Each row of a before or after table is a point. One or more steps were done to the points. Then noise was added and the rows were shuffled. The steps act on columns, c1 being the first. What was done? A step turns or swaps two columns, mirrors them in a line or flattens them onto one, adds a multiple of one to another, or multiplies or shifts one. Angles are multiples of 10 degrees, from the lower column toward the higher: turns from -170 to 170, lines from 10 to 170 but not 90. Use the fewest steps. Two steps may share a column if one is a turn and the other turns, adds or multiplies; they go together, in the order done. Otherwise the lowest column goes first.

Before:
[[-0.09 -0.14]
 [ 0.24  0.08]
 [ 0.22  0.08]
 [ 0.00  0.10]
 [-0.64 -0.18]
 [-1.67 -0.22]
 [-0.12 -0.33]
 [ 0.08  0.26]
 [ 0.12 -0.17]
 [-0.85  0.22]
 [-0.25 -0.02]
 [ 0.11  0.09]]
After, 12 rows:
[[-0.13 -0.03]
 [-0.10  0.20]
 [ 0.25 -0.04]
 [ 0.16  0.15]
 [ 0.07  0.02]
 [ 0.12  0.08]
 [-0.13 -0.17]
 [-0.45 -0.44]
 [-1.00 -1.31]
 [-0.34  0.06]
 [ 0.17  0.18]
 [-0.25 -0.83]]
Steps: mirror c1 and c2 in the line at 30 degrees

Before (9 x 4):
[[-0.96 -0.43  0.12 -0.05]
 [-0.38 -0.27 -0.19 -0.33]
 [ 0.78 -0.19 -0.12  0.16]
 [ 0.68 -0.20  0.19  0.09]
 [-0.55 -0.51  0.86 -0.36]
 [-0.18 -0.27  0.12  0.07]
 [ 0.56 -0.44  0.54  0.16]
 [ 0.75 -0.42  0.16 -0.26]
 [ 0.72  0.49 -0.28  0.00]]
After:
[[-0.82 -0.53  0.60 -0.15]
 [ 0.56 -0.20  0.42  0.03]
 [ 0.65 -0.40  0.41 -0.10]
 [ 0.33 -0.42  0.69  0.08]
 [ 0.80 -0.18  0.17  0.09]
 [ 0.79  0.49 -0.03  0.01]
 [-0.94 -0.43 -0.23 -0.02]
 [-0.22 -0.29  0.06  0.04]
 [-0.29 -0.27 -0.30 -0.14]]
Steps: turn c1 and c3 by 20 degrees; multiply c4 by 0.4

Before, 11 rows:
[[-0.32  0.41  0.66 -0.29  0.45  0.43  0.30 -1.07 -0.26]
 [ 0.12  0.60 -0.14 -0.56 -0.02 -0.40 -0.03  0.14 -0.48]
 [ 0.61 -0.23 -0.73  0.62  0.40 -0.56  0.08 -0.02  0.73]
 [ 0.28  0.02 -0.28 -0.15  0.20 -0.03  0.41 -0.32  0.24]
 [-0.11  0.02  0.47 -0.41 -0.61 -0.19 -0.26 -0.26 -0.13]
 [ 0.24  0.58 -0.11 -0.14 -0.46  0.22  0.39 -0.34 -0.73]
 [-0.36 -0.16  0.72  1.01  0.13 -0.08  0.48 -0.21 -0.31]
 [ 0.59  0.03  0.06 -0.08 -0.03 -1.06  0.16 -0.19 -0.20]
 [ 0.74  0.36 -0.32  0.47  0.12  0.16 -0.39  0.05  0.01]
 [-0.04 -0.25 -0.77 -0.21  0.19 -0.04  0.29 -0.86 -0.49]
 [-0.43  0.10 -0.68  0.52 -0.25  0.09 -0.23 -1.07  0.73]]
After, 11 rows:
[[ 0.10  0.61 -0.09 -0.24 -0.02  0.68 -0.02  0.09 -0.46]
 [ 0.74 -0.06  0.07  0.22  0.13  0.61 -0.41 -0.02  0.01]
 [-0.10  0.19  0.75 -0.16 -0.59 -0.06 -0.24 -0.31 -0.17]
 [-0.44 -0.08 -0.40  0.19 -0.22  0.21 -0.24 -1.10  0.75]
 [-0.39 -0.25  0.37 -0.12  0.46  0.86  0.26 -1.10 -0.25]
 [ 0.27  0.04 -0.72 -0.04  0.23  0.06  0.37 -0.29  0.26]
 [ 0.22 -0.02 -0.53 -0.06 -0.47  1.00  0.39 -0.33 -0.73]
 [-0.06 -0.07 -1.11 -0.11  0.16 -0.32  0.32 -0.89 -0.46]
 [ 0.58  0.98 -0.14 -0.02 -0.02 -0.52  0.19 -0.20 -0.19]
 [-0.41 -0.04  0.25  0.42  0.15 -0.26  0.47 -0.11 -0.28]
 [ 0.59  0.48 -0.84  0.23  0.39 -0.64  0.05 -0.02  0.72]]
Steps: turn c2 and c6 by 70 degrees; multiply c6 by 1.6; add -1 times c7 to c3; multiply c4 by 0.4
